Each row of a before or after table is a point. One or more steps were done to the points. Then noise was added and the rows were shuffled. The steps act on how far a point lies along the listed directions, d1 being the first. What was done? A step turns or swaps two directions, mirrors them in a line or flattens them onto one, adds a multiple of one to another, or multiplies one. Angles are multiples of 10 degrees, from the lower direction toward the higher: turns from -170 to 170, lines from 10 to 170 but not 90. Use the fewest steps. Two steps may share a direction if one is a turn and the other turns, adds or multiplies; they go together, in the order done. Otherwise the lowest direction goes first.

Directions:
(1): [ 0.70  0.93 -2.10]
(2): [0.18 2.17 1.02]
(3): [ 2.29 -0.46  0.56]
Before, 8 rows:
[[ 0.35  0.45 -0.41]
 [ 0.50 -0.55  0.29]
 [ 0.69 -0.81 -0.01]
 [-0.25  0.02  0.10]
 [ 0.22  0.09 -0.05]
 [ 0.07 -0.77 -0.39]
 [ 0.76  0.27  0.83]
 [ 0.23  0.41  0.30]]
After (8 x 3):
[[-0.26 -2.34 -1.00]
 [ 0.46  0.49  0.77]
 [-0.05  1.45  0.86]
 [-0.65 -0.99 -0.08]
 [-0.02  0.25 -0.15]
 [-0.71  1.55  1.26]
 [-0.69 -2.04 -0.30]
 [-0.04  0.06  0.31]]
Steps: turn d1 and d3 by 110 degrees; multiply d2 by 3

Directions:
(1): [ 2.56  1.88 -0.28  1.13 -0.22  0.24]
(2): [-1.48  0.54  0.81  2.81  0.72 -0.15]
(3): [ 0.99 -2.39  0.14  1.26 -0.93  1.54]
Before (13 x 6):
[[-0.39  0.31  0.16 -0.28  0.30 -0.43]
 [-0.57 -0.12 -0.05  0.74  0.20  0.12]
 [ 0.52  0.35 -0.24 -0.34  0.11 -0.03]
 [-0.01 -0.03 -0.07 -1.13  0.21 -0.19]
 [-1.78 -1.09  0.24 -1.09  0.19 -0.26]
 [ 0.11  0.03  0.10 -0.94 -0.16 -0.08]
 [-0.32 -0.16  0.11  0.83  0.03 -0.03]
 [-0.48  0.70 -0.11  0.48  0.18 -0.40]
 [ 0.10  0.30  0.20  0.50  0.18  0.12]
 [ 0.00 -0.03  0.29  0.62 -0.25  0.00]
 [ 0.20  0.06 -0.19  0.08 -0.09  0.00]
 [-0.21 -0.31  0.04  0.41 -0.10 -0.22]
 [-0.20  0.50  0.11  0.62  0.24 -0.06]]
After, 13 rows:
[[-0.46 -0.01 -0.06 -0.15  0.03 -0.52]
 [ 0.22  0.53  0.02 -0.22  0.18 -0.07]
 [ 0.06  0.09 -0.13  0.21 -0.04 -0.01]
 [ 0.74 -0.03 -0.06 -0.40 -0.16  0.00]
 [-1.35 -1.37  0.24 -0.82  0.01  0.05]
 [ 0.58 -0.72  0.10  0.19 -0.09  0.53]
 [ 0.32 -0.54  0.33  0.29 -0.34  0.46]
 [ 0.44  0.71 -0.21 -0.46  0.04 -0.13]
 [-0.60  0.40 -0.30 -0.57  0.28 -0.34]
 [-0.56  0.38 -0.09 -0.38  0.21 -0.54]
 [ 0.84  0.65 -0.53 -0.59 -0.27 -0.17]
 [-0.37  0.36  0.19 -0.16 -0.05 -0.42]
 [ 0.81 -0.02 -0.13  0.38 -0.06  0.36]]
Steps: add -1 times d3 to d1; turn d2 and d3 by -110 degrees

Directions:
(1): [ 1.54  1.28 -0.53  0.91  0.72  0.67 -0.98  0.84  0.78 -0.90 -3.47]
(2): [-0.04 -1.28  1.52 -3.25  1.00  0.08 -1.99  0.52 -0.62 -0.82 -0.59]
Before:
[[ 0.34  0.35 -0.20  0.65 -0.04 -0.33  0.00  0.03  0.38 -0.19 -0.64]
 [ 0.03  0.64 -0.76  1.32  0.02  0.25  0.22 -0.03  0.37  0.19 -0.54]
 [ 0.60  0.61 -0.64  1.54 -0.06 -0.20  0.58  0.00  0.16  0.42 -0.68]
 [-0.05 -0.56  0.19 -0.83  0.12 -0.13 -0.33 -0.34 -0.27  0.10  0.55]
 [-0.15 -0.52  0.48 -1.06  0.23  0.02 -0.86  0.35 -0.19 -0.32  0.32]
 [-0.18 -0.25  0.16 -0.23 -0.02 -0.14  0.28 -0.11  0.09 -0.03  0.44]
 [ 0.10  0.21 -0.07  0.23 -0.19  0.20 -0.05  0.13 -0.05 -0.18 -0.53]
 [-0.33 -0.36  0.48 -1.09 -0.05 -0.05 -0.33  0.05 -0.08  0.12  0.59]
 [-0.30 -0.31  0.45 -0.58  0.12 -0.12 -0.35 -0.05 -0.23  0.07 -0.01]]
After:
[[ 0.49  0.38 -0.61  0.76 -0.05  0.07  0.13 -0.27  0.26  0.12 -0.38]
 [-0.74 -0.72  0.40 -1.00  0.27 -0.04 -0.46 -0.12 -0.37  0.16  0.82]
 [ 0.48  0.60 -0.45  0.87  0.04  0.23 -0.31  0.43  0.41 -0.28 -0.78]
 [-0.11 -0.46  0.47 -0.71  0.10 -0.50 -0.39 -0.04 -0.07 -0.21  0.14]
 [-0.11 -0.18  0.26 -0.43 -0.13  0.11 -0.26  0.08 -0.27 -0.19 -0.14]
 [ 0.04  0.09 -0.13  0.40 -0.06 -0.07  0.45 -0.09  0.28 -0.02  0.11]
 [ 0.29  0.74 -0.45  0.79 -0.24  0.17  0.21  0.14  0.51  0.14 -0.48]
 [-0.26 -0.98  0.68 -1.15  0.22 -0.51 -0.22 -0.12 -0.69  0.36  0.87]
 [ 0.08  0.37 -0.10  0.57  0.01  0.01 -0.03  0.00  0.12  0.09 -0.67]]
Steps: mirror d1 and d2 in the line at 40 degrees

Directions:
(1): [ 0.37  0.34 -0.14 -0.30 -2.44 -1.76  0.43  2.71  0.94 -1.20  0.96 -1.93
  1.48  0.92]
(2): [-0.82 -1.73 -0.14  4.42 -0.65 -0.11  0.99  0.76 -0.97  0.49  0.17  0.66
  0.20  0.24]
(3): [ 1.78  1.39 -1.47  1.71 -0.98  0.79 -1.74 -1.81  0.85  0.51  2.26 -1.40
 -0.32 -0.84]
Before, 11 rows:
[[ 0.02 -0.24 -0.08  0.06  0.08 -0.46  0.38  0.68  0.15  0.05 -0.11 -0.22
   0.30  0.38]
 [-0.45 -0.52  0.19  0.72 -0.34 -0.66  0.54  1.00 -0.13 -0.53 -0.25  0.02
   0.43  0.68]
 [-0.24 -0.13  0.49 -1.57  0.08 -0.49  0.06  0.26 -0.09 -0.45 -0.42 -0.02
   0.04  0.32]
 [-0.08 -0.15 -0.12  0.38  0.14  0.57 -0.47 -0.69 -0.02  0.26 -0.24  0.79
  -0.60 -0.51]
 [ 0.05 -0.22 -0.04  0.37 -0.13 -0.19  0.10  0.32 -0.14 -0.19  0.20  0.13
   0.19 -0.08]
 [-0.01 -0.51 -0.48  1.40 -0.43  0.32 -0.14 -0.27 -0.09  0.11  0.45 -0.02
  -0.19  0.01]
 [ 0.43  0.34 -0.45  0.87 -0.60  0.08 -0.54 -0.11  0.37  0.04  0.69 -0.58
  -0.26 -0.36]
 [-0.14  0.14 -0.25  1.24 -0.91 -0.18  0.22  0.71  0.24 -0.09  0.53 -0.29
   0.35 -0.04]
 [ 0.73  0.62 -0.32 -0.17  0.76  0.99 -0.74 -1.42 -0.12  0.31  0.50  0.08
  -0.57 -0.50]
 [ 0.18  0.36 -0.35  0.57 -0.20  0.11 -0.02 -0.55  0.30  0.11  0.55 -0.58
  -0.08 -0.10]
 [ 0.44  0.04 -0.14  0.60 -0.36 -0.27  0.10  0.54  0.04 -0.17  0.51 -0.11
   0.21 -0.04]]
After, 11 rows:
[[-0.25 -0.53 -0.18  1.08  0.08  0.62 -0.33 -0.69 -0.18  0.36 -0.31  1.08
  -0.57 -0.50]
 [ 0.30 -0.26 -0.23  1.76  1.57  1.70 -0.53 -2.26 -0.90  1.04  0.10  1.19
  -1.09 -0.76]
 [ 0.34  0.08 -0.15  0.45 -0.11 -0.11  0.13  0.33 -0.06 -0.13  0.34  0.03
   0.13 -0.13]
 [-0.11  0.01 -0.36  1.25  0.37  0.53 -0.03 -1.16 -0.09  0.57  0.25  0.09
  -0.49 -0.25]
 [-0.03  0.32  0.42 -2.47 -0.25 -0.78  0.05  0.68  0.24 -0.87 -0.18 -0.51
   0.34  0.43]
 [-0.11 -0.74 -0.55  1.95 -0.15  0.59 -0.05 -0.45 -0.33  0.27  0.42  0.29
  -0.31 -0.04]
 [-0.15  0.06  0.18 -0.59 -1.03 -1.26  0.42  1.78  0.45 -1.07  0.09 -0.83
   0.86  0.90]
 [-0.10  0.23 -0.16  1.01 -0.73 -0.05  0.15  0.46  0.24 -0.07  0.39 -0.28
   0.23 -0.17]
 [ 0.03 -0.09  0.03  0.10 -0.25 -0.24  0.15  0.44 -0.13 -0.21  0.17  0.02
   0.26 -0.10]
 [ 0.13  0.01 -0.06 -0.76 -0.17 -0.64  0.22  0.92  0.33 -0.08  0.10 -0.48
   0.30  0.49]
 [ 0.21 -0.11 -0.41  1.76  0.17  0.79 -0.45 -0.98 -0.26  0.63  0.44  0.28
  -0.83 -0.66]]
Steps: add -1.5 times d3 to d1; turn d1 and d2 by -30 degrees

Directions:
(1): [-3.01 -0.18 -0.22  3.50  2.12  0.17 -1.22 -0.19  0.82  0.28  0.71 -0.11
  0.20 -0.16 -1.53 -1.49  0.73 -0.55  0.61 -2.17  1.47  0.39 -1.22  1.79]
(2): [ 0.60 -1.64 -2.24 -0.16  1.03 -0.25 -0.53 -0.34  0.28  0.25  1.23 -2.60
 -2.20  0.19  0.82 -1.86 -3.22  0.23 -1.58 -1.33 -0.16 -1.66 -0.03 -1.30]
(3): [ 0.83 -1.33 -0.96  1.02  2.36  0.73 -1.21 -0.89 -0.90 -0.25 -2.65  1.12
  0.27  2.28  1.09  1.99 -0.26  0.96 -0.69 -0.58  2.13  1.79  1.35 -1.58]
Before:
[[ 0.03  0.37 -0.01 -0.04 -0.05 -0.21 -0.07  0.27  0.17  0.33  0.39 -0.43
  -0.16 -0.38 -0.46 -0.39  0.00 -0.26  0.00 -0.14 -0.33 -0.06 -0.18 -0.05]
 [ 0.21  0.36  0.34 -0.25 -0.31  0.08  0.04 -0.03  0.13  0.03 -0.17  0.62
   0.39 -0.27  0.22  0.03  0.71 -0.23  0.58  0.51  0.00  0.33  0.35  0.10]
 [ 0.54 -0.22 -0.04 -0.72 -0.62 -0.27 -0.08 -0.08 -0.15 -0.01  0.31 -0.17
  -0.18 -0.16  0.12 -0.04 -0.44  0.22 -0.46  0.61 -0.54 -0.52  0.04 -0.46]
 [ 0.07  0.51  0.98 -0.57 -0.64 -0.03  0.58  0.31 -0.19  0.11  0.14  0.38
   0.25 -0.52 -0.34 -0.22  0.58 -0.30  0.31  0.50 -0.44 -0.19 -0.14  0.41]
 [ 0.01 -0.13 -0.20 -0.15 -0.33 -0.14 -0.03  0.05  0.03  0.15  1.04 -0.97
  -0.92 -0.45  0.05 -0.86 -0.62 -0.15 -0.32 -0.39 -0.28 -0.61 -0.09 -0.18]
 [-0.02  0.13  0.53 -0.08  0.18 -0.10 -0.25  0.08 -0.21 -0.02 -0.51  0.51
   0.32  0.30  0.15  0.67  0.16 -0.06  0.28  0.20 -0.05  0.46 -0.08  0.02]
 [-0.15  0.19 -0.09  0.42  0.16  0.02  0.00  0.10 -0.30 -0.10 -0.47  0.38
   0.50  0.31  0.13  0.87  0.51  0.08 -0.12  0.06  0.42  1.24  0.07 -0.15]
 [-0.27  0.49  0.75  0.14 -0.33  0.04  0.23  0.19  0.14  0.28  0.17 -0.06
   0.44 -0.20  0.05  0.18  0.80 -0.47  0.30  0.43 -0.24  0.05 -0.41  0.47]
 [ 0.49 -0.44 -0.41  0.09  1.23  0.35 -0.43 -0.54 -0.57 -0.35 -1.74  1.01
   0.51  0.98  0.82  1.36  0.34  0.69 -0.17  0.04  1.40  1.37  0.84 -0.90]]
After (9 x 24):
[[ 0.24  0.22  0.24  0.03  0.00  0.13 -0.23 -0.14  0.10  0.00 -0.35  0.71
   0.39 -0.05  0.31  0.23  0.75 -0.20  0.55  0.46  0.16  0.55  0.40 -0.02]
 [ 0.21 -0.12  0.32 -0.32  0.22 -0.09 -0.19  0.02 -0.24 -0.06 -0.60  0.38
   0.13  0.38  0.38  0.74 -0.18 -0.04  0.06  0.26  0.01  0.38 -0.08 -0.20]
 [ 1.59 -0.52 -0.78 -1.47  0.35  0.11  0.05 -0.40 -0.61 -0.36 -1.14  0.11
  -0.22  0.64  1.42  0.94 -0.86  0.77 -0.73  0.46  0.42  0.42  1.08 -1.65]
 [-0.32  0.25  0.56  0.65  0.32  0.16 -0.04  0.01  0.02  0.26 -0.26  0.12
   0.55  0.17  0.02  0.34  0.81 -0.31  0.26  0.22  0.27  0.44 -0.17  0.33]
 [-0.53  0.24  0.16  0.24 -0.37 -0.11  0.08  0.14  0.12  0.13  1.14 -0.74
  -0.66 -0.73 -0.37 -0.96 -0.04 -0.32  0.04 -0.36 -0.23 -0.53 -0.39  0.36]
 [ 0.32 -0.04 -0.30  0.04  0.10 -0.01  0.05 -0.02 -0.42 -0.08 -0.37  0.00
   0.16  0.42  0.53  0.94 -0.01  0.23 -0.41  0.22  0.32  0.99  0.24 -0.61]
 [-0.26  0.39  0.09  0.25  0.06 -0.12 -0.15  0.19  0.15  0.36  0.26 -0.30
   0.00 -0.33 -0.66 -0.31  0.25 -0.31  0.14 -0.17 -0.13  0.17 -0.20  0.12]
 [-0.25  0.37  0.88  0.06  0.00  0.13  0.25  0.19 -0.29  0.02 -0.30  0.82
   0.58 -0.21 -0.40  0.07  0.96 -0.13  0.43  0.20  0.13  0.28 -0.01  0.68]
 [ 0.05  0.20  0.41 -0.47 -0.85 -0.31 -0.03  0.02  0.06  0.07  0.55  0.06
   0.11 -0.59 -0.24 -0.24  0.07  0.06 -0.08  0.77 -0.68 -0.48 -0.20  0.19]]
Steps: turn d1 and d3 by 40 degrees; turn d2 and d3 by -40 degrees
